Each row is a point. The points of each table are mixes of a few directions, plus a little noise. How many directions does each table use, and how many do they share? Where both have some left over, give the other angles between the two spaces (their principal angles), to ten degrees, smallest first.

First (4 x 3):
[[-34.6  14.4   7.0]
 [ 31.9 -12.6 -13.3]
 [-17.9   6.3  22.2]
 [ 20.8  -7.8 -15.8]]
Second, 5 rows:
[[  4.8  -1.9  -1.6]
 [-36.4  14.4  13.1]
 [-30.5  12.1  11.0]
 [ 24.7  -9.7  -9.0]
 [ 37.7 -14.8 -13.7]]
Directions: first 2, second 1, shared 1

First, 10 rows:
[[  3.2  -1.4   1.9   2.4   1.1  -0.7  -3.6  -8.1]
 [ 15.5  -7.0   9.7  12.2   5.2  -3.2 -18.6 -41.3]
 [ -0.7   0.3  -0.3  -0.6  -0.3   0.1   0.8   1.9]
 [-11.4   5.1  -7.1  -8.9  -3.8   2.3  13.7  30.6]
 [  8.9  -3.9   5.6   7.1   3.0  -1.9 -10.8 -24.0]
 [  2.7  -1.1   1.6   2.1   0.8  -0.6  -3.3  -7.2]
 [ 18.4  -8.2  11.5  14.5   6.3  -3.9 -22.1 -49.5]
 [-35.3  15.8 -22.0 -27.8 -12.0   7.4  42.5  94.9]
 [-11.9   5.3  -7.6  -9.4  -4.2   2.5  14.5  32.3]
 [ 11.1  -4.9   6.9   8.8   3.8  -2.2 -13.4 -29.7]]
Second:
[[-17.3  17.5  -2.0 -29.6 -15.9   4.0  16.8  28.0]
 [-23.6  -6.1  17.0  32.6  24.4  -8.2 -29.1 -49.1]
 [ 36.8 -28.6   6.9  11.7  21.9   2.7  -3.9   3.7]
 [-24.7   1.4  18.2  -5.9  14.7   0.6  -4.6   0.0]
 [-17.0  15.8 -27.5   8.4 -19.8  -2.9  11.0  15.9]
 [ 22.7  -6.0 -13.7  -1.8  -6.9   2.8  11.6  21.8]
 [ 22.9   5.9   0.7 -15.2 -17.3   1.1  -1.7 -20.3]]
Directions: first 1, second 4, shared 1

First, 11 rows:
[[ -0.6  21.2 -23.9 -12.2   7.5  28.1  12.1  -5.9   3.2  -2.5  15.8 -21.0]
 [ -8.7  26.3 -20.9 -10.7   0.1  19.1  16.1   9.5  -7.0  28.5   3.7 -12.8]
 [  2.3 -63.8  31.1  15.8   8.7 -33.4 -52.2 -22.9 -17.5  14.8 -16.3  21.6]
 [-19.1  12.8 -21.8  -3.2 -11.0 -13.2   9.1  -2.2   2.9   2.2   4.3  -1.2]
 [ 10.3  29.0 -21.2 -16.1   0.7   5.0   4.8  23.4  13.9  -7.1  19.7   0.1]
 [  1.8 -21.5  14.1   1.1   4.3  -1.0 -10.3  -7.2 -15.3  19.2  -4.3   1.5]
 [-15.4  18.2  -7.1   6.8 -12.9   4.2  31.5  -9.0  10.0 -24.6  -4.0 -10.3]
 [ -0.2  33.3   0.4   7.1  -8.1   6.3  20.6  28.5  11.4  -0.1 -16.4   5.1]
 [ 24.2 -76.7  65.1  11.6  11.6 -12.2 -32.2 -22.6 -27.1   5.9 -10.4  14.3]
 [  5.4  -6.2   3.6  20.4  12.1   1.2 -27.6  -8.1  16.9 -24.1 -19.7   6.2]
 [ -0.2  27.2 -19.6 -20.5 -13.3  -4.3  28.0  16.5   8.7 -12.0  27.6  -3.6]]
Second (10 x 12):
[[  0.5 -46.8   3.3  15.4  -3.6 -37.5   0.2  19.5  32.8  -3.3   5.0 -25.7]
 [  7.4  -1.1   2.7  14.0 -10.9   1.0 -22.7  -8.5   5.1  -2.2   8.9 -14.3]
 [  0.4 -32.7   7.7  -0.4  -0.5 -35.8  13.9  13.5  -6.6  26.1 -22.9 -17.2]
 [ 37.3  12.2 -20.0   1.6 -25.1  36.9 -31.3  11.5 -10.0 -10.8  -8.8  11.9]
 [ 24.6 -12.1  -1.2  10.7 -17.9  -0.5 -21.6  -0.1  -1.5   7.2  -5.3 -12.9]
 [-12.4  49.5   2.4 -14.1  16.4  37.8  14.9 -34.3 -15.6  -8.1  16.4  33.5]
 [  3.7   0.2  -1.7  -3.9  10.3  12.9  21.9 -11.3  20.4 -15.6  21.2  20.3]
 [-17.4  33.6 -16.4  -8.0  -0.2  25.0 -18.5  21.8  -9.2 -21.5  -3.1  11.2]
 [-15.7 -13.6  26.6 -13.0  29.0 -28.2  59.8 -35.6  -3.7  30.7   3.0   7.7]
 [-28.1  10.7  -4.3  -1.6   0.6 -11.4 -15.0  24.4 -12.9  -1.4 -14.1 -13.4]]
Directions: first 6, second 5, shared 0; angles 30, 50, 60, 60, 60
